Every row gives one point. Each copy is the shape, with its points in the same order, stretched, turned, moved and blurred by noise. Say if it was mirrored as well.
In the rows, 128 means zero.

Shape:
160 178

121 103

149 191

101 103

114 142

115 85

104 138

113 151
Copy 1, 8 rows:
180 138

105 124

194 151

101 134

137 153

88 122

123 156

144 150
Copy 1 is: only turned
Copy 2 (8 x 2):
80 138

148 110

78 155

167 125

131 143

164 104

140 145

127 145
Copy 2 is: mirrored
Copy 3 (8 x 2):
187 138

106 116

197 124

100 98

141 103

86 115

134 93

148 99
Copy 3 is: mirrored
Copy 4 (8 x 2):
202 113

106 102

203 133

98 112

145 129

83 101

129 135

148 130
Copy 4 is: only turned

Shape, 8 rows:
108 155 125

131 120 117

102 133 138

131 161 116

192 143 71

121 172 162

129 138 143

126 197 127
Copy 1 (8 x 3):
101 137 131

123 131 104

110 116 137

109 156 117

135 190 47

121 152 171

130 137 135

98 177 144
Copy 1 is: only turned
Copy 2, 8 rows:
104 146 139

120 103 124

108 126 156

104 144 114

123 105 45

123 174 145

130 138 139

94 185 114
Copy 2 is: only turned
Copy 3:
108 132 167

127 107 138

104 132 142

124 123 181

169 66 184

127 164 172

129 135 144

119 147 218
Copy 3 is: mirrored

Shape:
140 135 74 131

114 103 95 128

111 100 101 122

200 106 162 120

159 115 148 127

125 129 119 103

125 120 86 102

163 147 180 97

181 141 150 117

130 94 133 79
Copy 1 (10 x 4):
165 92 113 175

146 84 143 138

136 83 148 131

158 182 119 104

141 155 121 121

122 103 111 134

143 73 116 148

93 182 84 112

137 170 93 134

116 91 120 97
Copy 1 is: only turned
Copy 2, 10 rows:
99 178 104 154

102 135 140 171

96 128 141 165

105 159 180 58

125 141 164 95

100 118 121 125

75 131 110 154

128 111 139 52

120 154 142 65

69 91 149 123
Copy 2 is: mirrored

Shape:
105 106 127 150 139 96 110 114

92 94 97 122 137 152 84 110

124 166 101 168 117 127 193 168

134 156 89 113 107 103 71 132

129 142 142 155 93 146 189 201

153 107 104 123 128 110 159 133

109 149 122 162 134 168 177 166

106 134 128 144 114 125 74 95

154 119 95 152 129 126 161 102

84 126 102 96 113 103 107 89

131 132 112 161 74 145 176 145

122 150 125 115 120 115 108 105

125 133 132 93 133 130 88 89

105 117 131 149 121 157 157 156
Copy 1 (14 x 8):
86 125 145 151 139 91 149 118

105 179 125 117 168 51 117 151

102 70 132 123 176 182 68 111

191 128 131 161 176 87 134 121

121 69 157 119 183 219 105 149

120 108 89 171 126 143 106 157

92 87 133 77 185 157 79 129

128 155 149 118 143 76 164 97

100 123 67 139 113 129 99 119

125 164 170 162 123 69 96 126

111 126 130 135 142 191 95 122

155 122 140 130 132 95 131 113

162 143 124 118 120 66 141 135

91 116 145 105 169 147 106 147
Copy 1 is: mirrored
Copy 2:
127 136 142 85 172 145 146 144

126 94 201 113 151 152 176 121

114 143 59 157 156 94 156 85

85 105 124 138 158 171 168 182

106 127 85 175 157 88 85 60

161 137 118 160 178 124 126 138

123 120 106 150 125 96 143 52

98 99 154 83 132 141 152 161

168 108 108 132 160 105 151 139

101 154 165 122 166 124 189 174

116 96 97 148 162 70 118 103

112 133 132 128 130 134 152 165

128 125 170 131 118 146 151 170

123 117 140 140 146 101 125 74
Copy 2 is: only turned
